Each row is a point. Each copy is the shape, with its points in the same order, stretched, turned, moved and blurred by noise. Is it also mirrored, or only turned?

Shape (6 x 3):
[[57,25,53],
[-19,45,-44],
[-14,-20,74],
[16,-33,12],
[-15,41,-10],
[-30,25,-31]]
Copy 1 (6 x 3):
[[38,59,74],
[-34,23,-47],
[8,-12,76],
[34,-5,25],
[-26,23,-11],
[-36,3,-33]]
Copy 1 is: only turned
Copy 2:
[[45,61,-43],
[-19,-17,-63],
[-10,53,28],
[36,4,10],
[-20,16,-50],
[-20,-27,-33]]
Copy 2 is: only turned
Copy 3:
[[72,45,-4],
[-16,16,-50],
[14,31,57],
[24,-19,19],
[-4,26,-39],
[-23,9,-36]]
Copy 3 is: only turned
Copy 4 (6 x 3):
[[38,78,7],
[-62,-12,-18],
[84,9,-46],
[40,-6,21],
[-29,1,-32],
[-38,-25,-25]]
Copy 4 is: mirrored

Shape:
[[-19,8,19],
[12,73,34],
[-12,-48,-24],
[49,-25,-45],
[-21,7,-8],
[81,-26,-23],
[-25,8,49]]
Copy 1, 7 rows:
[[-10,-22,-5],
[-46,46,-4],
[54,-49,-3],
[74,11,2],
[6,-19,-23],
[76,27,34],
[-30,-31,15]]
Copy 1 is: only turned
Copy 2:
[[-25,-18,13],
[-13,66,14],
[8,-64,-20],
[54,-15,-38],
[-15,-21,-16],
[73,8,-16],
[-38,-13,47]]
Copy 2 is: only turned
Copy 3:
[[7,42,28],
[64,26,58],
[-35,1,-19],
[21,-49,-26],
[-1,15,35],
[46,-48,-37],
[14,64,10]]
Copy 3 is: mirrored
Copy 4 (7 x 3):
[[-7,12,-7],
[78,22,-11],
[-57,-36,-10],
[5,-89,-28],
[-14,8,-24],
[20,-97,10],
[0,32,24]]
Copy 4 is: only turned

Shape (9 x 4):
[[1,25,-1,-23],
[-4,-19,-4,53],
[17,-23,-17,-20],
[2,-36,35,37],
[36,-21,-3,-44],
[16,-38,10,36],
[-23,21,88,43],
[20,-2,-31,-3],
[-60,-16,88,6]]
Copy 1, 9 rows:
[[-14,18,-11,-22],
[18,1,57,43],
[22,-19,11,-29],
[7,-25,14,58],
[24,-26,-31,-43],
[37,-15,32,33],
[-45,-2,-9,96],
[24,8,27,-31],
[-69,-60,-9,74]]
Copy 1 is: mirrored
Copy 2 (9 x 4):
[[4,20,9,-9],
[-5,-56,-30,6],
[33,-16,10,-42],
[-24,-66,10,0],
[40,-8,37,-36],
[0,-65,0,-3],
[-69,-39,23,39],
[35,-8,-7,-16],
[-98,-42,23,-21]]
Copy 2 is: only turned
Copy 3 (9 x 4):
[[14,-11,23,-12],
[57,32,-29,26],
[-11,29,-23,-19],
[16,21,-12,57],
[-43,35,-6,-19],
[29,47,-25,35],
[53,-27,66,82],
[39,32,-28,-33],
[-12,-59,34,98]]
Copy 3 is: mirrored
Copy 4, 9 rows:
[[0,28,14,-24],
[-10,-16,10,67],
[-7,-14,-22,-14],
[-51,-30,26,33],
[-12,-27,-7,-48],
[-30,-44,14,33],
[-63,16,85,27],
[24,-5,-11,4],
[-125,37,44,2]]
Copy 4 is: only turned

Shape (8 x 4):
[[-7,-1,-10,47],
[31,2,-44,-56],
[-111,13,-50,-62],
[24,32,23,21],
[6,-19,15,-4],
[12,0,31,30],
[3,17,-7,25],
[13,-13,-10,-72]]
Copy 1:
[[-14,11,46,11],
[25,-41,-38,6],
[-86,-12,-82,3],
[24,32,20,-12],
[-1,-6,9,-34],
[12,17,37,-28],
[5,18,17,8],
[22,-41,-44,-34]]
Copy 1 is: only turned
Copy 2 (8 x 4):
[[14,6,4,58],
[50,-7,8,-68],
[-2,-50,-151,-25],
[0,55,28,14],
[-22,-7,15,-5],
[-24,27,31,32],
[19,28,2,27],
[18,-26,8,-81]]
Copy 2 is: only turned
Copy 3, 8 rows:
[[5,27,-31,42],
[-17,26,76,9],
[-128,-29,24,63],
[15,20,-25,-15],
[11,-12,9,24],
[23,-2,-29,10],
[-2,29,-17,18],
[-20,-16,71,10]]
Copy 3 is: mirrored

Shape, 12 rows:
[[11,16,-19,5,-50,27],
[-43,-34,34,-56,0,41],
[44,66,-37,28,35,-47],
[-26,3,-33,-26,-48,-55],
[25,30,29,-24,37,-50],
[-7,53,6,14,-44,33],
[-18,25,-4,-44,-44,-35],
[-12,-7,28,-20,-12,-12],
[-37,21,76,31,39,-37],
[-30,-33,22,40,-34,31],
[-1,6,-14,-21,12,44],
[-34,67,-29,-54,-43,3]]
Copy 1, 12 rows:
[[-23,14,-27,15,12,40],
[-8,-33,58,-60,4,58],
[39,59,-32,40,47,-63],
[-60,47,-1,-25,-13,-19],
[41,24,44,14,2,-46],
[-19,46,3,39,37,56],
[-40,54,24,-14,-22,5],
[-11,-2,35,3,0,5],
[-17,-4,68,47,43,-39],
[-58,-40,-8,30,32,29],
[16,-1,-5,-24,32,46],
[-19,93,14,-35,19,49]]
Copy 1 is: only turned
Copy 2:
[[44,-3,21,14,-9,47],
[-40,-54,32,-58,-47,17],
[41,39,10,14,109,19],
[-27,55,-26,7,-17,16],
[-6,35,39,-39,58,-24],
[32,-5,63,15,16,75],
[-19,57,17,-21,-18,31],
[-20,3,27,-16,-3,-7],
[-62,-15,79,3,71,-25],
[-6,-58,32,42,-14,-3],
[20,-44,17,-27,9,46],
[-13,40,26,-33,-8,111]]
Copy 2 is: only turned

Shape, 11 rows:
[[-50,46,27,-40,7,-45],
[-4,-28,28,35,-43,14],
[-5,0,-87,42,-45,-13],
[24,-7,-23,-23,-35,-35],
[18,-51,-24,20,15,-37],
[-3,48,-18,-4,25,-1],
[-27,-16,-74,21,19,-16],
[-2,7,8,-29,-45,3],
[-22,29,28,29,34,-21],
[-45,-46,-86,-3,-21,23],
[-58,-20,17,-79,-54,55]]
Copy 1:
[[-10,-7,65,-5,17,10],
[67,-24,-21,-22,-53,-6],
[-36,-31,-66,-31,-38,-37],
[1,-16,-24,13,9,-52],
[15,2,-57,71,-9,-16],
[-17,17,-12,-30,23,2],
[-39,-22,-61,22,-12,4],
[33,-36,5,-40,-2,-25],
[6,35,8,1,-14,27],
[-12,-88,-73,-4,-21,5],
[64,-115,24,-65,13,5]]
Copy 1 is: only turned
Copy 2, 11 rows:
[[11,34,62,-27,-26,-35],
[-21,-73,10,8,-21,-4],
[-66,15,-52,-51,-57,8],
[24,10,-26,-8,-60,-11],
[-20,-9,-56,21,-21,-53],
[-19,51,13,-12,33,11],
[-55,29,-58,-47,-11,-51],
[15,-34,10,-25,-29,12],
[-39,24,40,21,3,-28],
[-32,-30,-59,-83,3,-32],
[53,-93,40,-92,22,12]]
Copy 2 is: only turned
Copy 3, 11 rows:
[[18,28,-12,-62,34,30],
[14,-47,24,-38,-49,-21],
[80,6,30,28,-54,0],
[29,38,-22,-21,-52,-4],
[25,21,-19,3,-12,-67],
[6,37,10,2,4,15],
[59,8,6,35,11,-20],
[9,-2,-12,-41,-43,26],
[-2,19,31,-27,27,-25],
[70,-46,-11,33,-15,18],
[16,-76,-43,-46,-29,84]]
Copy 3 is: mirrored

Shape:
[[-37,30,11,-65,44,3,29,-57],
[10,26,13,37,50,11,41,-7],
[-18,-28,36,22,46,-40,-30,-15],
[-8,57,66,43,-24,3,13,-13],
[59,-5,1,-23,-45,-19,60,-70],
[-29,6,-44,-65,2,10,50,39],
[52,-26,37,45,26,-7,-14,53],
[-37,-20,56,40,-18,-1,-25,-56],
[59,28,3,-54,59,60,-46,-7],
[-29,62,-17,18,19,32,14,-53],
[-55,-35,-28,-45,79,48,-35,44],
[-28,10,-21,8,18,32,27,22],
[32,12,-8,-8,-41,-13,-47,-15]]
Copy 1 (13 x 8):
[[-6,18,95,-41,9,8,13,19],
[4,13,30,48,25,16,13,-26],
[-31,9,25,-7,9,-23,-27,-43],
[42,36,14,47,-41,-11,6,-23],
[-37,10,-40,-20,-8,-30,82,24],
[50,-63,45,-28,42,4,31,23],
[-12,-24,-22,69,19,-18,-28,-8],
[-29,13,6,4,-69,0,10,-67],
[-47,-6,26,12,10,47,-54,67],
[24,45,26,-16,-1,59,16,-26],
[-16,-71,77,-27,28,57,-49,-29],
[35,-33,33,22,22,39,16,-30],
[-11,-11,-59,-27,-15,7,-9,18]]
Copy 1 is: mirrored
Copy 2:
[[-71,49,35,-33,20,-40,1,-22],
[5,-6,33,-48,17,35,40,-9],
[20,-21,16,44,49,-6,-14,-6],
[28,-4,96,6,-43,25,13,-21],
[40,21,16,-61,-23,-3,-40,-86],
[-61,-32,-26,-91,-37,-48,-27,20],
[92,-48,23,-25,17,28,-13,29],
[7,4,55,62,2,44,-43,-24],
[39,85,11,-63,34,-21,5,62],
[-44,53,12,-12,-19,27,42,-10],
[-64,-9,-41,-30,42,-13,-27,92],
[-38,-19,-7,-46,-17,25,-2,25],
[62,27,-11,14,-41,-23,-35,4]]
Copy 2 is: only turned
Copy 3:
[[-39,-52,-51,-51,21,9,-8,-12],
[-20,19,-42,-22,23,-6,67,12],
[6,-1,-35,8,11,-78,5,-42],
[-51,-19,10,-14,-10,-48,65,30],
[27,-36,59,-47,6,54,38,-25],
[28,-43,-58,-28,14,32,-36,56],
[37,58,4,7,22,-53,37,11],
[-21,-51,10,38,9,-59,12,-55],
[-41,58,-1,-29,40,11,-34,-5],
[-64,-29,-39,-7,-3,30,31,4],
[2,8,-103,32,60,-21,-56,11],
[-6,-12,-56,19,30,5,26,41],
[7,7,40,9,-37,1,-37,-20]]
Copy 3 is: only turned

Shape:
[[45,58,-35,50,6,90,-66,33],
[6,17,-29,66,14,13,30,-21],
[-13,-5,9,-22,20,-32,12,23],
[-2,-6,-14,-62,-15,16,-17,-6],
[-45,-11,-12,93,-2,43,25,-25],
[28,-10,-14,-47,22,-10,9,25],
[9,1,-23,83,38,62,-24,-38],
[11,-48,-39,-41,-6,-33,-36,17],
[9,-29,-26,-71,54,-6,10,20],
[88,23,-14,4,-6,58,-75,-6],
[61,58,-70,7,7,36,-55,1],
[14,-42,-4,-43,21,-41,6,47],
[6,-14,-52,46,14,51,40,24],
[9,-27,1,42,-14,21,39,-24]]
Copy 1:
[[38,12,-36,-35,-30,117,-125,59],
[69,-26,12,26,-47,21,-14,23],
[3,-53,5,-1,33,-35,-8,21],
[7,21,-35,0,43,-36,-27,4],
[45,-46,-49,35,-97,32,10,14],
[29,-23,14,-39,53,-43,-36,-11],
[54,-27,-34,34,-76,58,-76,-4],
[3,-12,-11,-27,17,-85,-61,20],
[46,-30,-24,-31,75,-63,-28,-13],
[8,56,0,-19,-11,56,-140,-7],
[51,23,6,-2,8,39,-113,62],
[0,-51,17,-50,40,-56,-29,-4],
[77,-36,-31,-53,-60,16,-9,23],
[27,-3,2,5,-64,-13,8,-20]]
Copy 1 is: only turned
Copy 2 (14 x 8):
[[52,52,-20,70,-28,9,-52,18],
[34,29,-3,11,22,-6,35,34],
[-54,11,24,-24,11,-14,-24,18],
[-21,7,-2,-26,2,-19,-42,-48],
[42,11,24,20,15,48,65,23],
[-28,-8,4,-23,16,-36,-52,6],
[57,39,21,60,46,22,11,19],
[-52,-9,-35,-30,51,4,-63,-18],
[-25,-5,30,-41,39,-35,-75,9],
[9,24,-36,63,16,-25,-57,-25],
[34,63,-50,24,10,-32,-56,-3],
[-64,-25,4,-27,31,-13,-58,20],
[56,-18,2,-5,6,12,1,49],
[8,-22,5,5,26,1,46,15]]
Copy 2 is: only turned
Copy 3, 14 rows:
[[79,-27,4,16,42,-24,-95,14],
[62,-18,-7,38,3,-12,28,6],
[-8,10,-25,14,2,-25,5,-40],
[4,28,-17,-37,15,2,-15,-18],
[58,-39,24,40,-45,3,20,5],
[10,23,-24,-12,30,-25,-2,-51],
[74,-32,33,43,21,18,0,3],
[-14,-11,-55,-32,18,29,-5,-52],
[12,59,-32,-8,29,4,-3,-72],
[54,-32,9,-27,79,-12,-51,-4],
[71,3,-33,-4,73,3,-52,13],
[-16,0,-43,-5,8,-23,4,-79],
[82,-7,-19,16,-20,-12,-2,-33],
[43,-32,16,-4,-18,-22,51,-15]]
Copy 3 is: mirrored
Copy 4 (14 x 8):
[[-21,38,-91,-41,24,53,-41,22],
[22,9,-40,18,4,3,14,23],
[-37,2,32,7,9,-16,-4,11],
[-37,52,27,-38,-12,-6,-16,24],
[62,7,-3,8,-5,42,-23,-13],
[-44,11,17,-27,18,-27,13,48],
[42,21,-58,-28,20,8,-34,-14],
[-33,39,41,-13,0,-35,-66,47],
[-37,27,32,-42,48,-37,9,34],
[-41,36,-71,-71,-19,-6,-39,40],
[-34,66,-86,-19,16,-4,-17,49],
[-46,-5,49,-14,14,-28,-21,47],
[31,11,-21,-14,37,33,14,51],
[35,-3,2,-19,-27,3,10,27]]
Copy 4 is: mirrored

Shape:
[[7,15,-1,3,6,38,-13,90,11],
[18,-10,38,36,32,27,16,0,17],
[16,-47,-13,-1,30,-22,-30,-6,26],
[19,6,-34,142,33,20,42,-7,27],
[11,18,-31,-19,50,1,32,57,12],
[-45,21,-27,-11,49,-8,-39,17,21],
[-72,-7,12,-17,6,5,-12,52,3],
[-24,-38,-36,-11,36,33,32,-8,16],
[12,5,-16,78,14,-124,-20,-7,39],
[22,23,-13,4,25,24,37,22,-61],
[14,31,87,-21,-90,23,-28,6,43],
[12,-1,3,-8,-30,-7,-15,-9,-8]]
Copy 1:
[[33,22,-29,39,7,51,-4,90,43],
[-20,0,36,38,-12,18,23,50,4],
[14,-26,-1,3,7,-35,28,41,43],
[-109,33,35,126,16,8,52,86,13],
[22,10,-18,46,59,29,30,44,8],
[0,25,5,-36,49,15,-2,34,71],
[20,15,-37,-60,23,35,-25,80,33],
[-30,-7,-50,5,27,19,45,11,20],
[-23,13,70,21,56,-103,-20,93,32],
[15,77,-18,42,9,9,42,18,-28],
[25,-16,24,6,-51,44,-127,19,7],
[2,15,-10,7,-18,-25,-36,17,13]]
Copy 1 is: mirrored
Copy 2:
[[-14,-47,8,-2,13,28,32,55,-18],
[-7,-4,48,9,-11,-18,3,10,36],
[-11,16,-16,-18,-31,-1,-53,-3,28],
[11,6,-34,35,-8,-61,51,42,81],
[7,-27,-14,-39,1,-18,38,16,-32],
[11,30,-34,-9,34,1,-7,-3,-21],
[-49,25,-6,-11,29,11,18,12,-32],
[-7,29,-18,-20,-34,2,32,-49,4],
[-20,41,-60,-20,6,-87,-59,97,39],
[-15,-47,5,25,-29,-46,29,6,-50],
[-27,31,86,27,-30,41,-14,95,-24],
[-24,15,-1,24,-43,-7,-25,34,-28]]
Copy 2 is: only turned
Copy 3 (12 x 9):
[[18,24,3,-34,16,-5,12,43,70],
[29,-30,19,33,-7,-20,27,-21,19],
[-24,-21,-14,2,10,-50,-47,-13,8],
[37,-80,-61,76,-48,10,71,9,15],
[6,-25,-39,-55,48,-28,23,7,55],
[-64,-18,-35,-31,35,4,-35,-1,54],
[-55,-21,45,-48,-3,-9,-29,13,75],
[-33,-28,-5,-28,-33,-52,40,-38,32],
[12,-96,-54,19,22,13,-103,42,-17],
[-4,-33,10,-10,36,-23,75,20,-14],
[60,21,86,-24,-36,54,-62,8,3],
[-5,-10,24,-15,-3,-5,-27,6,-16]]
Copy 3 is: mirrored
Copy 4, 12 rows:
[[7,9,47,-14,-40,23,38,41,12],
[-3,-21,13,32,15,7,-6,-8,29],
[-1,-77,-4,1,-24,0,-35,0,-10],
[48,19,-55,102,5,59,-30,-20,18],
[54,-24,12,-15,12,22,21,53,23],
[-13,-3,-15,-27,-13,20,-65,26,-9],
[-49,-4,-6,-44,-19,21,7,33,13],
[15,-52,-19,-25,36,43,-4,-19,0],
[6,-39,-92,67,-58,-42,-74,19,0],
[23,15,19,12,45,-13,49,46,-20],
[-59,12,47,-24,-73,-64,38,-57,27],
[-17,-18,5,-10,-20,-33,11,-15,-28]]
Copy 4 is: only turned

Shape (15 x 11):
[[0,5,68,12,23,27,34,29,-15,-44,5],
[33,-16,-20,20,19,-1,-1,-60,1,33,51],
[-10,30,22,-24,-7,20,12,-116,-13,29,66],
[-1,-17,51,-10,26,33,15,8,6,14,9],
[32,52,37,-2,14,22,24,6,-2,6,-2],
[-2,17,13,-29,-33,16,21,2,-3,13,43],
[33,-1,-9,14,9,15,-26,25,-23,-17,30],
[-2,91,44,-2,-21,-19,-28,-3,34,27,40],
[7,-2,-6,14,-107,2,14,25,6,17,-4],
[89,-9,35,14,8,33,12,4,-1,-11,1],
[-4,7,-24,-49,6,-82,-44,-37,-10,15,-14],
[68,24,40,0,2,1,-29,23,-14,5,31],
[7,-5,-5,-17,25,6,26,23,2,1,-10],
[21,-12,-19,-22,19,-29,22,17,107,-9,41],
[-2,4,2,-12,-39,30,-18,11,42,-13,9]]
Copy 1:
[[29,45,24,9,0,50,-30,-45,30,46,-79],
[-11,-34,-81,-36,27,46,21,73,10,13,38],
[-32,-71,-63,12,-16,137,-7,116,93,10,20],
[-19,34,-20,25,21,55,-23,-11,-3,-1,-47],
[-2,-4,6,-21,-19,78,-15,-3,-23,79,-36],
[-12,-9,12,-12,-39,50,2,54,14,-7,-40],
[15,-6,23,-18,-11,-6,43,22,-25,18,-11],
[83,-71,4,-12,-64,66,-76,33,-11,37,-28],
[18,-5,42,-41,-76,50,58,-22,-36,-29,22],
[3,37,14,-52,42,73,47,7,-63,46,-3],
[-39,-130,2,24,3,14,-59,22,-25,10,38],
[51,-31,21,-13,7,47,28,36,-63,39,-37],
[-30,16,-3,-19,-4,13,-20,-31,-18,36,-30],
[-18,7,-27,-119,30,-18,-111,39,-45,-17,-21],
[-3,15,42,-16,-31,32,-36,24,-19,-30,12]]
Copy 1 is: only turned
Copy 2:
[[70,24,5,67,-37,-42,11,-6,50,-42,-8],
[-3,16,-7,19,87,0,-41,38,-11,-5,0],
[34,66,-13,43,67,0,-12,39,-43,4,99],
[26,58,-6,43,-39,3,-17,30,30,-36,-16],
[75,48,22,55,-2,27,20,-9,10,19,-25],
[25,16,26,47,-6,6,13,50,-22,37,30],
[2,-13,32,12,19,-44,-21,16,3,1,-37],
[99,47,-16,-17,-5,5,35,36,-27,82,-61],
[33,-81,47,28,-9,45,1,38,-41,41,4],
[57,4,35,90,23,7,-28,6,-5,-20,-56],
[-65,-1,-45,-58,18,28,45,9,-82,-3,-3],
[63,15,37,30,14,-24,2,44,-19,6,-78],
[-16,22,2,34,-16,28,10,-5,15,0,-12],
[-19,10,-73,53,3,21,5,21,-14,76,-86],
[-3,-8,-7,25,-38,8,-19,7,-29,49,-22]]
Copy 2 is: only turned

Shape:
[[34,-11,23,-2,21,2,-30,-27,-53,12,-5],
[5,35,42,-41,-21,-30,-22,-100,-30,8,-10],
[-13,-18,27,12,-7,10,-24,34,25,12,-39],
[-87,-6,-67,-17,3,18,1,38,-97,12,15],
[16,50,23,14,26,4,2,14,27,47,5],
[30,-9,25,-47,14,-79,4,33,15,-43,18],
[28,16,10,-9,42,20,-5,35,6,37,-25],
[-35,-50,17,-7,-21,-5,-9,28,-14,28,-13],
[-13,-35,-4,28,46,1,57,32,23,-89,-55],
[31,-30,13,2,-30,2,5,-37,29,42,15],
[-42,-27,-78,8,-11,18,-32,-47,25,42,-13],
[7,-16,39,5,-18,-107,-18,29,-33,-8,-6],
[-85,-38,-43,25,-3,19,-26,5,22,-44,11],
[36,-22,-18,-20,-43,2,-23,-14,-43,-3,-41],
[18,36,33,15,-15,-20,-12,32,25,25,23]]
Copy 1 (15 x 11):
[[-14,10,10,-54,9,29,-24,37,-10,-44,-20],
[-58,-22,-12,-15,22,33,4,81,21,11,-87],
[22,-38,-16,-40,31,30,4,6,6,18,26],
[40,17,-75,-47,-103,25,-47,50,-11,-12,15],
[47,23,2,7,44,78,27,-36,13,24,-32],
[30,4,-45,-35,75,-63,49,4,-17,-13,-51],
[30,38,-18,-35,40,55,-18,-40,12,10,8],
[44,-31,1,-49,-15,2,-32,38,-17,32,7],
[-9,-4,-81,-10,43,-20,31,-67,-84,-8,37],
[41,-4,68,26,3,5,-11,16,3,28,-8],
[12,25,24,-4,-56,39,7,49,30,42,68],
[24,-42,0,-99,22,-30,51,34,-25,-10,-69],
[27,-33,-51,0,-20,10,40,63,-27,-10,65],
[-34,-21,-2,-54,-33,-16,-35,27,32,-26,22],
[63,-25,4,0,42,41,42,-9,24,0,-40]]
Copy 1 is: mirrored
Copy 2:
[[-29,-1,1,40,-40,-22,-47,-11,37,3,36],
[-51,2,-25,38,-12,-40,-40,-105,11,-5,72],
[5,-34,18,2,46,-25,25,33,17,2,-45],
[-8,-16,-106,31,-101,20,-3,63,-33,-119,-55],
[-20,-56,17,-10,47,-14,20,52,-6,10,33],
[28,1,26,-73,-22,-99,50,-8,0,-7,4],
[2,-66,4,-18,42,-20,-8,78,16,10,6],
[-22,15,-5,-2,3,-50,7,26,-9,-35,-66],
[103,1,-14,-3,-15,-6,41,58,-1,81,-24],
[-32,37,42,-13,36,-21,-22,-33,-14,5,8],
[27,-31,22,22,-2,72,-23,-54,-52,-43,-41],
[-43,21,23,-39,-81,-86,62,-15,5,12,-45],
[80,1,1,52,-16,36,37,-20,-38,-64,-61],
[-30,11,-31,-5,-57,11,-29,-29,43,-19,-19],
[-28,-16,23,-29,27,-31,54,33,6,-24,5]]
Copy 2 is: only turned
Copy 3:
[[-4,6,-26,22,-16,-42,-11,21,2,-17,-22],
[47,-61,-12,36,-26,-85,41,34,-5,9,-33],
[-20,-5,7,-3,-7,2,-27,-50,7,21,38],
[-91,37,85,59,7,-79,69,1,19,-115,43],
[-62,-11,-11,-50,8,26,-1,4,-11,-19,-31],
[-23,7,-3,25,28,10,16,-30,-80,4,-22],
[-74,25,0,-36,13,-5,-15,-20,-13,0,-8],
[-11,-3,33,22,-38,-34,-9,-38,-8,-14,35],
[-11,61,-29,19,19,16,54,-136,28,12,32],
[56,-32,1,-30,-40,-21,-23,0,-13,-3,2],
[31,4,104,-2,-10,-59,20,-1,61,-13,56],
[-9,-36,-20,46,41,-20,-18,-57,-30,-45,-14],
[5,30,86,57,-18,6,53,-33,35,-15,47],
[20,-12,-19,26,27,-65,-21,5,8,-9,63],
[-39,-40,-11,-19,17,39,-3,6,-27,-23,-9]]
Copy 3 is: mirrored
